Each point is reached from the start by the listed moves, each made once or not at all, plus a little noise. Is the number of moves made odd or even? Then give how often each move was made.

Moves:
(1): [ 70   1 -13  10 -27]
(2): [ 9 63 -1 -3 23]
Start: [23 14 14 -6 22]
Points:
[94 18 -6 14  3] -> odd (1, 0)
[22 17 13 -4 18] -> even (0, 0)

Moves:
(1): [ 45 -10  -1 -11   4   3   0   1]
(2): [ 14  42   4 -12 -16 -11  -8 -14]
(3): [-3 -2 57  8 -4  2  7  0]
(4): [13  6 -2 33  7 -6 -4 -1]
(5): [-7 12  5 -2 51  3  1  8]
(6): [ -1  13  -8  -2   0  43 -11  -7]
(7): [ 1 10  1  1 -3  7 40 -6]
(8): [  7  13   2 -10 -16   9   5  58]
Start: [-1 10 23  1 27 30 -2  1]
Points:
[ 17  76  78 -15  -9  73 -10  40] -> even (0, 1, 1, 0, 0, 1, 0, 1)
[59 30 29 10 72 38 -1 65] -> even (1, 0, 0, 1, 1, 0, 0, 1)
[ 47  35  32 -21  61  52  44  62] -> even (1, 0, 0, 0, 1, 0, 1, 1)
[ 52  21  83 -12   7  51  50  54] -> even (1, 0, 1, 0, 0, 0, 1, 1)

Moves:
(1): [ 44   2 -11  -2  -6  -7  -5   3   5 -10  -3  -1   0]
(2): [ -5  47   1   0   5  14 -15   1   8   6  -5  -3  -3]
(3): [  9  10  28   0   1  -3  10   0 -11  -6  -1  -7  13]
(4): [ -2   4  -5  23  15 -23 -25 -19 -43 -17  21  -7 -11]
(5): [ -1   8   2 -19  34   7   0  13  -7 -20   3   1   4]
(6): [ 16   5  11   7   5  42   4  15 -18  12  22   3  14]
(7): [ 22   3 -13  29   9 -13  42   3  11   8   4  -7 -18]
(8): [  0  -3 -10   1 -23 -27   7  39   5  -5   5  -9   3]
(9): [ -2 -17   7  18   5 -14 -19  13  30  -5 -15  -8  -6]
(10): [  8  10  -8  -9  30   6  -6   6 -22  39 -16 -10  15]
(11): [ 10 -12  15 -24  -2 -13  -1   5  14  16  27 -18 -29]
(12): [ -2   5  11   2   1 -10  -5  -3   7   7   0  39   0]
Start: [ -8  18 -13   5   8  -6 -19  19   0  22  41  -1  20]
Points:
[ -4  38 -16 -20  49 -29 -22  75 -18  40  31  23  42] -> even (0, 0, 0, 0, 1, 0, 0, 1, 0, 1, 0, 1)
[ -8  71  38   5  53 -13 -48  43  28   3  20  21  26] -> odd (0, 1, 1, 0, 1, 0, 0, 0, 1, 0, 0, 1)
[ 27  91 -12   4  63 -22  20  78 -18  43  33 -35  34] -> even (0, 1, 1, 0, 1, 0, 1, 1, 0, 1, 0, 0)
[ 12  34  40  37  69  -9 -54  37 -42  -7  74  24  34] -> even (0, 0, 1, 1, 1, 1, 0, 0, 1, 0, 0, 1)
[ 16  70  56  11  71  -3 -70  42 -20  17  95   2   4] -> even (0, 1, 1, 1, 1, 1, 0, 0, 1, 0, 1, 1)
[ -3  60   3  54  16 -24 -71  65 -13  22  72  18  16] -> even (0, 1, 0, 1, 0, 1, 0, 1, 1, 0, 0, 1)
[ 73  33 -40  63   7 -35   4  59 -37  10  92 -22   7] -> odd (1, 0, 0, 1, 0, 1, 1, 1, 0, 0, 0, 0)
[ 53  31 -12 -49  43 -52 -28  82   1  49  59  -2  12] -> even (1, 0, 0, 0, 1, 0, 0, 1, 0, 1, 1, 1)
